Each row is a point. Each copy is the shape, with its points in the same order, stretched, turned, moved and blurred by noise. Is it also mirrored, or only turned?
(in the rows, 128 means zero)

Shape (7 x 3):
[[113 131 118]
 [118 171 104]
 [142  38 111]
 [134 167  86]
 [100  73 127]
 [152  70  81]
 [167 219 132]]
Copy 1, 7 rows:
[[125  89 143]
 [160  70 145]
 [ 88 152  92]
 [169  74 128]
 [ 76 112 127]
 [125 134  81]
 [208  86 184]]
Copy 1 is: mirrored
Copy 2 (7 x 3):
[[120 119 121]
 [136 154 116]
 [141  24 129]
 [153 141 112]
 [ 99  67 116]
 [172  56 114]
 [165 194 162]]
Copy 2 is: only turned

Shape, 11 rows:
[[143 155 141 141  77 140]
 [151 139 123 233 160 119]
 [181 165  91 176 177 152]
 [153 119  79 205  50 149]
 [212 130 138 104 124  78]
 [184 107 102 160 189 109]
 [121 118 126  80 186 157]
 [170 188 145 119 145 147]
 [131 182 120 135 139 169]
 [129 145 211  93  54 190]
 [123 132  95 142 101 119]]
Copy 1:
[[112 143 130  95  87 175]
 [134 224 119 199 121 182]
 [185 180 102 180 142 198]
 [102 144  94 137  53 227]
 [199 136 124 117  85 108]
 [182 163  85 210 150 141]
 [142 104 115 148 195 136]
 [181 166 146 102 137 177]
 [130 150 117 123 157 197]
 [ 96  99 202  53 104 180]
 [106 146  79 106 108 161]]
Copy 1 is: only turned
Copy 2:
[[125 147 153 122  73 110]
 [ 99 169 122 204 112  52]
 [137 183  78 183 123 104]
 [ 81 155 111 186  23 105]
 [194  96 120 123  97  87]
 [145 115  78 184 135  85]
 [114 121  95 110 173 145]
 [170 167 126 135 125 122]
 [103 179 117 140 142 129]
 [116 139 206  99  92 187]
 [ 87 142 111 113  96 105]]
Copy 2 is: only turned
